Each row is a point. To make a cloud, some directions were put in groups of two or more. Within a group, all points are equally far from the middle, so they leave a hole (a ring in 2 directions, a hollow ball in 3). The other directions are filled evenly. Then the cloud was stretched, turned, moved and blurred a little. Count the holes, and give their numbers of directions, smallest first.

Cloud:
[[-0.07 -0.05 -0.33]
 [-0.36  0.87 -0.04]
 [ 0.11 -0.59  0.29]
 [ 0.10 -0.35  0.56]
 [ 0.28 -0.22 -0.19]
 [-0.47  0.43  0.59]
 [ 0.22 -0.50  0.11]
 [-0.59  0.44  0.48]
 [ 0.14  0.64  0.17]
 [-0.09  0.40 -0.41]
 [-0.05  0.29  0.60]
 [ 0.26  0.31 -0.33]
 [-0.51 -0.12  0.62]
 [-0.36 -0.06  0.73]
 [-0.25 -0.51  0.53]
 [-0.34 -0.48  0.34]
 [ 0.07  0.53  0.38]
 [-0.38  0.65  0.48]
 [-0.56  0.18  0.61]
 [-0.12  0.36 -0.41]
 [ 0.40  0.05 -0.04]]
Holes: 1 (3)

Cloud (54 x 6):
[[ 0.65 -0.26 -0.42 -0.96  0.53 -0.26]
 [-0.42 -0.10  0.20  0.17  0.18  0.16]
 [-0.06  0.43  0.69 -0.20  0.25  0.06]
 [ 0.64  0.09 -0.04 -0.68  0.23  0.13]
 [-0.19 -0.63  0.14  0.13  0.10 -0.11]
 [ 0.23 -0.42  0.19  0.29  0.73 -0.53]
 [-0.35 -0.54 -0.35 -0.14  0.15 -0.23]
 [ 0.07  0.58 -0.28  0.15 -0.27 -0.29]
 [-0.17  0.42  0.03  0.39 -0.17  0.88]
 [ 0.78  0.35 -0.57 -0.85  0.65 -0.03]
 [ 0.61  0.12 -0.28 -0.78  0.64  0.39]
 [-0.23  0.49  0.32  0.48 -0.54  0.33]
 [ 0.37  0.26  0.35 -0.03 -0.65 -0.09]
 [-0.66 -0.03  0.10  0.16  0.03  0.05]
 [-0.15  0.07  0.59 -0.37  0.45  0.54]
 [ 0.43 -0.13  0.22 -0.04 -0.74  0.07]
 [ 0.03 -0.31  0.17  0.22 -0.76 -0.50]
 [-0.17  0.65  0.49 -0.38 -0.70  0.12]
 [-0.01  0.44  0.22 -0.25  0.02 -0.68]
 [-0.06  0.32  0.85 -0.09 -0.18  0.37]
 [ 0.71 -0.13 -0.56 -0.92  0.20  0.40]
 [-0.15 -0.49  0.34 -0.16 -0.30  0.08]
 [-0.67  0.41  0.77 -0.18 -0.20  0.02]
 [-0.18  0.08 -0.33  0.07  0.06 -0.70]
 [ 0.52  0.01  0.24 -1.12 -0.09 -0.09]
 [ 0.14  0.37  0.16 -1.14  0.13  0.10]
 [-0.14  0.20  0.66  0.09  0.10 -0.75]
 [ 0.18  0.28  0.11 -0.85  0.24 -0.35]
 [-0.38  0.58  0.57 -0.03 -0.55 -0.38]
 [-0.31  0.05  0.45  0.82 -0.15  0.08]
 [-0.15 -0.27  0.28  0.19  0.01 -0.28]
 [-0.22  0.55  0.80  0.03 -0.18 -0.53]
 [ 0.30  0.10 -0.02  0.13  0.27  0.75]
 [-0.24  0.14  0.85 -0.09 -0.08 -0.85]
 [-0.38 -0.18  0.11 -0.24  0.04  0.08]
 [-0.26 -0.04 -0.26 -0.28 -0.31 -0.31]
 [ 0.21 -0.10  0.20 -0.01  0.33  0.10]
 [ 0.15  0.31  0.41  0.22 -0.06  0.38]
 [-0.50  0.06  0.64 -0.61 -0.18 -0.19]
 [-0.07  0.25  0.27  0.52  0.83  0.23]
 [-0.19 -0.16 -0.17  0.67  0.04  0.31]
 [ 0.00 -0.06  0.09 -0.27  0.96  0.67]
 [ 0.17  0.51  0.54 -0.45 -0.19 -0.32]
 [-0.09 -0.49  0.21  0.21 -0.35 -0.71]
 [ 0.35 -0.06 -0.04 -0.83 -0.45 -0.13]
 [-0.12 -0.35 -0.03  0.04 -0.20 -0.02]
 [ 0.62  0.33 -0.19 -0.08 -0.04 -0.14]
 [-0.02  0.35  0.16 -0.49  0.60  0.23]
 [-0.54 -0.39  0.44  0.22 -0.45 -0.68]
 [-0.10 -0.16  0.26 -0.24 -0.74 -0.40]
 [ 0.61  0.41  0.23 -0.47 -0.04 -0.16]
 [ 0.50 -0.45 -0.17 -0.15  1.08 -0.02]
 [-0.45  0.20  0.36  0.07 -0.11  0.15]
 [-0.24  0.33  0.04  1.03 -0.41  0.06]]
Holes: 0
